Each point is reached from the start by the listed moves, each made 0, 1 or 2 times, or once backwards (-1), plus a little noise. Is the number of moves made odd or even? Then give how often each move was made.

Moves:
(1): [12, 34, -15]
(2): [-26, 22, 24]
(3): [28, 0, 27]
Start: [1, -3, -6]
Points:
[-66, 76, 0] -> even (1, 2, -1)
[-27, 87, -40] -> even (2, 1, -1)
[-11, -39, 10] -> odd (-1, 0, 0)
[70, -59, 41] -> even (-1, -1, 2)

Moves:
(1): [45, 31, 14, -33, 9, 10, -13, -26, 3, 33]
(2): [-14, 8, 12, -7, -16, -6, 17, -3, -2, -13]
(3): [-3, 0, 49, 2, 49, 3, 21, -4, 11, -1]
(4): [-8, 12, -9, 17, 5, 14, 22, 4, 2, -12]
(5): [-19, 8, -21, -5, 21, -10, 20, 25, 4, -9]
(6): [-2, 0, 4, -34, 0, 46, -11, -8, -10, 10]
(7): [10, -4, -2, -6, -1, 5, 25, 16, 23, 20]
(8): [-3, 5, 12, 7, -20, 5, -23, 18, 20, -18]
Start: [27, 28, 29, 6, -38, 2, 6, -1, 4, 33]
Points:
[27, 43, 4, 12, -121, 15, 7, -23, -12, 17] -> even (0, 1, -1, 1, -1, 0, 0, 0)
[-8, 70, 6, 62, -28, 30, -19, 51, 26, -41] -> odd (0, -1, 0, 2, 1, 0, -1, 2)
[51, 18, 84, 43, 14, -34, 41, -39, 9, 50] -> even (0, 0, 1, 0, -1, -1, 0, -1)
[1, -18, 60, -57, -87, 83, -1, -5, -8, 46] -> odd (-1, 1, 0, -1, -1, 2, 1, 0)
[22, 103, -19, 15, -93, -31, 46, 88, 72, -2] -> even (1, 1, -1, 1, 2, -1, 1, 2)
